Each row is a point. Each copy is the shape, with its points in the same order, turned, moved and blurred by noise. Some copies are also mirrored. Which?

Shape (8 x 3):
[[-16 -81 -13]
 [  9  45  22]
 [ 45  38  35]
 [ 30 -34  17]
 [-39  24  37]
 [ 40 -37  14]
 [-15 -56 -51]
 [-52 -24 -22]]
Copy 1:
[[-62   9  -3]
 [ 73  15  25]
 [ 77 -15   0]
 [  0 -22 -13]
 [ 21  12  65]
 [  3 -22 -26]
 [-53  45 -24]
 [-32  46  27]]
Copy 1 is: only turned
Copy 2:
[[ 24 -69   5]
 [-27  58  21]
 [-37  47  57]
 [-10 -31  44]
 [ 25  42   2]
 [-18 -32  55]
 [ -6 -70 -24]
 [ 22 -18 -39]]
Copy 2 is: mirrored
Copy 3 (8 x 3):
[[ 67  41 -16]
 [-25 -48   0]
 [-32 -55 -31]
 [ 23  -9 -39]
 [ 12 -57  27]
 [ 28  -5 -56]
 [ 26  64 -13]
 [ 35  17  36]]
Copy 3 is: mirrored
Copy 4 (8 x 3):
[[-42   4 -68]
 [ 35 -35  38]
 [ 68 -34  12]
 [ 22 -19 -44]
 [-14 -63  20]
 [ 31  -9 -47]
 [-44  34 -37]
 [-62  -7   0]]
Copy 4 is: only turned

Shape, 9 rows:
[[-73 -12 -51]
 [-84  27  -8]
 [ -4  31 -12]
 [ 16 -62  10]
 [-10  71   6]
 [ 44   2  15]
 [ 32  -9   2]
 [ 43  -3 -38]
 [-17 -41 -29]]
Copy 1:
[[ 53  45  56]
 [ 93   4  38]
 [ 26 -26  10]
 [  0  43 -51]
 [ 47 -64  13]
 [ -4 -26 -43]
 [ -5  -6 -33]
 [-36  -9  -1]
 [ 13  47   4]]
Copy 1 is: mirrored
Copy 2:
[[-76 -13  44]
 [-29  14  68]
 [  5 -26   7]
 [-41  20 -66]
 [ 45 -25  33]
 [ 22 -14 -50]
 [  3 -12 -45]
 [-14 -55 -45]
 [-59  -4 -23]]
Copy 2 is: mirrored

Shape:
[[ 13  34  -8  25]
 [ 71 -21  14   8]
 [ 15  27 -13 -14]
 [-90   0 -32 -29]
 [ 27  24  24 -40]
 [ 64 -46 -63 -13]
 [-25  35  21  -4]]
Copy 1:
[[  4  19 -36 -36]
 [ -6 -61 -49 -38]
 [-24   7 -15 -31]
 [ -6  51  69  32]
 [-61 -19 -19 -24]
 [ 34 -65  16 -67]
 [-40  32 -13  11]]
Copy 1 is: mirrored
Copy 2:
[[-41  18   7  17]
 [ -7  -3  72 -21]
 [-28  13  -8 -19]
 [ 16 -21 -95  18]
 [-37 -21   5 -47]
 [ 53  46  42 -31]
 [-46 -27 -27   6]]
Copy 2 is: only turned
Copy 3 (7 x 4):
[[ 18 -46  -8 -25]
 [ -9 -51  13  57]
 [-20 -32  -6 -14]
 [  0  65   5 -67]
 [-40 -36  32 -11]
 [-14  -5 -53  73]
 [  8 -22  32 -48]]
Copy 3 is: only turned

Shape (8 x 4):
[[ 24 -29  50 -15]
 [ 14  51 -11 -57]
 [-37  48 -26  58]
 [  7 -39  33  27]
 [-42 -15 -33   6]
 [-11  19 -22 -58]
 [ 17   5  85   1]
 [ 14  -2 -39 -32]]
Copy 1, 8 rows:
[[ 10  52 -23  16]
 [ 40  29  73 -35]
 [ 37 -83  28   7]
 [  3  21 -30  30]
 [ -5 -28  47  35]
 [ 19  21  82 -16]
 [ 72  45 -38  26]
 [-17  12  49 -20]]
Copy 1 is: mirrored
Copy 2:
[[-10 -31 -30 -25]
 [ 42  -2  61   5]
 [ 32  54 -23  78]
 [-25  -9 -58   5]
 [-35  42   7  38]
 [  2  16  58  -1]
 [ 33 -20 -52 -36]
 [-18  -8  40  28]]
Copy 2 is: mirrored
Copy 3 (8 x 4):
[[ 55 -45 -12  -4]
 [  3  -4 -35  85]
 [-30  35  61  11]
 [ 38 -27  17 -33]
 [ 21  58  -2  -6]
 [ 15  24 -48  58]
 [ 67 -70  25  24]
 [ -3  14 -50  22]]
Copy 3 is: only turned
Copy 4:
[[-48 -53  21   7]
 [-47  26 -29 -46]
 [ 69 -35 -45 -76]
 [  1 -65  14   5]
 [ 45   3  22 -30]
 [-23  43   3 -37]
 [-52 -82   7 -28]
 [ -5  31  -5   9]]
Copy 4 is: only turned

Shape (11 x 6):
[[-17 -10  12  15 -12 -30]
 [ 25 -15  37  54 -34 -22]
 [ 29  -4  19  14 -55  -4]
 [ 24 -14  -9  44 -29  12]
 [-14   7 -33 -17  11 -58]
 [ 29 -51  22  43   3  18]
 [ 66  22 -55 -28   3 -10]
 [ -2  -5  -3  14  29  23]
 [ 55 -27 -43  -6  53  -3]
 [-26  31 -20  88  21 -44]
 [ 16  -8  20  -5  41  18]]
Copy 1:
[[-12 -23 -31  10  37  -9]
 [-18 -78 -48 -24  21 -13]
 [ -3 -76 -19   8   0   5]
 [-20 -54 -28 -22   0  28]
 [ -9   6  16   0  66  17]
 [  1 -35 -54 -49 -18  -9]
 [  9 -37  69 -35  22  40]
 [-25   8  -7 -24 -12   2]
 [ 23   8  22 -82   9  17]
 [-95 -16 -30 -29  72  11]
 [-10   7   2 -33 -19 -23]]
Copy 1 is: only turned
Copy 2 (11 x 6):
[[ -1 -24 -18  19  15 -19]
 [ 18   7 -12  60 -25   6]
 [ 17  30  -6  51  -3 -22]
 [ -9  45 -28  36   5   7]
 [-48 -27  22 -16  22 -24]
 [ 19  29 -22  32   8  58]
 [-37  62  55 -31  11 -22]
 [  3  13 -28 -29  10  24]
 [-37  36  40 -33  15  48]
 [-80 -31 -46  16 -43   0]
 [ 23  11 -10 -39   3  33]]
Copy 2 is: only turned
Copy 3:
[[-17  53  16  -5  14 -12]
 [  5  40  50 -24  57  -9]
 [ 27  27   5 -21  50 -16]
 [ -5   4  27 -19  53   9]
 [-24  52 -25  66   5  -3]
 [-28  -6  62 -26  22 -24]
 [ 23 -32 -23  70  41 -16]
 [ -7  -5  24   3 -22  -3]
 [-26 -47  18  67   3 -27]
 [-18  59  53  42   0  71]
 [ -3 -12  33  13 -25 -36]]
Copy 3 is: mirrored
Copy 4 (11 x 6):
[[-15   3   0 -15 -43 -20]
 [-65  27  15   5 -23   6]
 [-69  -3  18  10   4 -30]
 [-38   4  10  46 -10  -5]
 [ 31 -41  32 -20 -51 -15]
 [-12  53  14  36   1   6]
 [ 16 -71  54  19  31  -2]
 [ 23  -3 -26  18  -4   4]
 [ 50 -10  51  22  21  17]
 [-12 -14  -5  17 -94  53]
 [ 22  10 -12  -5  18  15]]
Copy 4 is: only turned

Shape (11 x 8):
[[ -9  12 -37  -1 -51 -21  13  32]
 [-53  66 -36 -11 -53  24  23  62]
 [-59 -24  24 -17  11  12  74 -27]
 [-95  12  -1  18   3  18 -28   7]
 [ 11  19  -4  -5   7 -50  -4  -7]
 [-74  11  -8  49  53 -43  22 -55]
 [-14   2 -34 -25  -1  31  19 -20]
 [-19 -29 -35  17 -23 -67  -2 -10]
 [ 46 -47  -7  31   4  21 -28  85]
 [-49  -2   6 -11  32 -36   3  -4]
 [ 33 -19  30  25 -35  44 -30  14]]
Copy 1, 11 rows:
[[ 33  14 -14  21 -52 -23  19 -34]
 [ 14  53 -69  56 -65 -28  46  -6]
 [ 15  14 -24 -15  51 -45  33  41]
 [-15  38 -57 -17 -12  48  42  14]
 [-21 -34   4 -10 -37 -20   6 -11]
 [-49  -6 -28 -84  11 -12  75   4]
 [  0  49   6  -9 -22 -25  10  36]
 [ 20 -18   6 -48 -28 -10  13 -54]
 [-36  43  21  49  -7  14 -57 -72]
 [-23 -15 -40 -40   2  -7  13  13]
 [-14  18  42  61  -4  39  -2  -4]]
Copy 1 is: only turned
Copy 2:
[[ -7 -51 -29  -3  14  48 -26 -27]
 [ 15 -69 -68 -53  61  50 -56  -5]
 [ 52  13 -33 -27 -56  49 -36  45]
 [ -6  35 -78 -51  36  24  -7  24]
 [  0   7 -17  12  -9  -7 -40 -45]
 [ -3  92 -51 -52 -42  31 -47 -22]
 [  4 -36 -18 -49 -28   1 -16  14]
 [-34   5 -37  14 -32  44  -4 -49]
 [ 47 -27  13   2  53  22  73 -47]
 [ 20  33 -61  -7 -17   5 -25 -11]
 [  3 -13  39   4  51  18  27  28]]
Copy 2 is: only turned
